Rows are points. Each copy is the shape, with its points in the same order, stretched, turned, moved and blurred by noise. Say if it was mirrored as well.

Shape:
0:  .50 -.40
1: -.17 -.16
2:  .08  .01
3: -.09  .22
4:  .00  .39
Copy 1 (5 x 2):
0:  .55 -.10
1:  .01 -.37
2:  .02 -.03
3: -.26  .01
4: -.31  .24
Copy 1 is: only turned
Copy 2:
0: -.17  .59
1: -.26 -.16
2:  .05  .10
3:  .13 -.19
4:  .43 -.08
Copy 2 is: mirrored
Copy 3 (5 x 2):
0: -.58 -.31
1:  .08  .02
2: -.18  .15
3:  .03  .42
4: -.14  .52
Copy 3 is: mirrored
Copy 4, 5 rows:
0:  .52 -.43
1:  .04  .12
2: -.04 -.18
3: -.27 -.07
4: -.39 -.20
Copy 4 is: mirrored

Shape:
0:  .08  .16  .08
1: -.27  .61 -.16
2:  .29  .31  .02
3:  .43 -.43 -.12
4:  .09 -.26 -.22
5: -.02  .01 -.04
6: -.29 -.09 -.78
7: -.10 -.19  .13
8: -.30 -.15  .08
Copy 1 (9 x 3):
0:  .06  .14  .15
1: -.31  .45  .05
2:  .18  .39  .24
3:  .67 -.09 -.08
4:  .33 -.04 -.23
5:  .11  .02 -.01
6:  .06  .23 -.67
7:  .11 -.21  .02
8: -.03 -.21 -.08
Copy 1 is: only turned
Copy 2 (9 x 3):
0:  .15 -.04  .17
1:  .15  .58  .35
2:  .12 -.08  .46
3: -.39 -.51  .01
4: -.31 -.14 -.05
5:  .04  .02  .01
6: -.67  .49 -.16
7:  .14 -.22 -.26
8:  .16  .02 -.29
Copy 2 is: mirrored

Shape (8 x 4):
0:  .05 -.14 -.06  .22
1: -.10 -.04  .08 -.02
2: -.18 -.05 -.03  .15
3: -.02 -.10  .10 -.01
4:  .00  .94  .00  .38
5:  .16  .04 -.08  .05
6:  .04  .12 -.28  .01
7:  .01  .05 -.31  .01
Copy 1:
0: -.18 -.26  .05  .13
1: -.11  .02  .14 -.08
2: -.34 -.04  .10  .05
3:  .00 -.12  .13 -.12
4: -.02  .69  .46  .90
5: -.02 -.07  .02  .22
6: -.12  .08 -.19  .24
7: -.16  .03 -.25  .21
Copy 1 is: only turned
Copy 2:
0:  .10  .15  .39  .00
1: -.09 -.06  .11 -.07
2: -.16  .15  .29 -.05
3:  .04 -.08  .20 -.07
4: -.39  .53 -.29  .81
5:  .19  .13  .09  .06
6:  .08  .36 -.05 -.07
7:  .12  .36  .03 -.19
Copy 2 is: mirrored
Copy 3, 8 rows:
0: -.12 -.06 -.09  .03
1:  .03  .11  .00 -.05
2: -.17  .07  .01 -.01
3:  .04  .05 -.05 -.07
4: -.19 -.10  .80  .46
5:  .03 -.03 -.01  .15
6: -.07  .08  .01  .30
7: -.11  .08 -.05  .27
Copy 3 is: only turned
